Rows are points. Each copy is the shape, with its points in the same order, turned, moved and blurred by noise. Is it also mirrored, or only turned?
(in the rows, 128 means zero)

Shape (5 x 2):
[[156 173]
 [106 165]
 [144 126]
 [131  79]
 [129 111]]
Copy 1 (5 x 2):
[[171  93]
 [125  73]
 [133 125]
 [ 97 159]
 [115 132]]
Copy 1 is: mirrored
Copy 2:
[[177 112]
 [158 164]
 [133 113]
 [ 79 122]
 [118 123]]
Copy 2 is: only turned
Copy 3, 5 rows:
[[179 113]
 [157 157]
 [127 110]
 [ 82 107]
 [110 118]]
Copy 3 is: only turned

Shape (6 x 3):
[[ 95 133 155]
 [164 174 118]
 [108 114 145]
 [106 118 128]
 [152 169 126]
 [ 72 131 120]]
Copy 1:
[[104 130 178]
 [140  79 118]
 [122 147 170]
 [118 146 155]
 [139  87 124]
 [ 82 154 155]]
Copy 1 is: mirrored
Copy 2 (6 x 3):
[[169 146 142]
 [110 159  75]
 [140 139 155]
 [132 148 151]
 [118 159  86]
 [144 182 166]]
Copy 2 is: only turned

Shape:
[[145 192 100 128 152 125]
 [142 174  98 166 199 146]
 [113 104 149 109 143 112]
 [111 167 125 110 159 100]
 [121 172 106 125 151 151]
 [135 122 191 142 143 134]
 [120 118 139 140 113 115]
 [121 101 170 107 127 139]
 [ 89 116 179 145 120 142]]
Copy 1 (9 x 6):
[[157 119 157 133 165  72]
 [190  81 120 123 154  89]
 [ 94 137 125 128 109 132]
 [111 106 154 125 130  82]
 [143 108 141 151 168  99]
 [112 138 117  84 142 155]
 [122 143 155 127 123 149]
 [ 88 152 115 125 133 151]
 [ 95 117 138 116 145 180]]
Copy 1 is: only turned
Copy 2:
[[131 138 130 191  82 114]
 [151 111 176 200  89  83]
 [113 127 130 128 168 116]
 [119 152 114 179 134  98]
 [109 126 140 168  88  95]
 [ 98  80 145 162 169 139]
 [124  97 109 131 143 123]
 [ 88 105 138 117 165 131]
 [ 82  69 118 132 162  98]]
Copy 2 is: mirrored
Copy 3, 9 rows:
[[109 123  64 166 148 100]
 [157 157  43 162 172 102]
 [144 112 138  99 153 145]
 [111 104  95 131 153  98]
 [105 136  75 146 166 122]
 [157 111 144 153 170 154]
 [126 138 148 124 135 133]
 [140 115 148 112 158 176]
 [130 142 167 125 190 144]]
Copy 3 is: mirrored

Shape:
[[127 148 109  94 156 136 182 137]
 [128 142 155 182 109 183 110 136]
 [116  96 133  95 143  73 140  57]
 [160 106 129 177  92 129  90 174]
 [ 84 114 162 101 113  83 136 117]
 [136 141 112 137 122 102 109 114]
 [139 120 108  92 116 113 163 118]
 [130 125 105  74 133 152 133 105]
 [135 143 132 159 105 132  73 164]
 [126 139 206 136 161 141 118 129]
 [109  96 133 108 155 119 123 107]
 [169 139 106  87  96 117 146 135]]
Copy 1 (12 x 8):
[[187 132 124 129 155 117 154  88]
 [ 93 166 134 153 104 181 116 108]
 [142 141 115  30 107  83 146 130]
 [ 66 153 114 187 119 104 125 142]
 [134 190 160  76 126  99 147 138]
 [105 145 104 114 123 121 167 137]
 [156 138 107 117 116  85 147 108]
 [191 132 105 117 103 123 130 137]
 [ 89 167 118 175 130 142 141 162]
 [111 188 122  95 161 170  93 125]
 [140 133 135  81 130 114 120 141]
 [165 161  82 153 122  81 146 119]]
Copy 1 is: only turned
Copy 2 (12 x 8):
[[116 107  78 153 144 146  93 129]
 [137 149 190 154  95 172 114 150]
 [125  91 123 131 181  76 172 123]
 [153 213 167 125 107 131 119 151]
 [110 120 142  92 175 131 149  99]
 [129 152 124 142 122 121 162 133]
 [123 122  89 118 153 121 123 153]
 [ 94  94 108 132 122 104 113 157]
 [123 191 160 126  86 147 131 127]
 [152 108 176 130 111 142 103  75]
 [106 119 142 142 156  98 120 115]
 [136 136  81 100 117 124 124 159]]
Copy 2 is: only turned
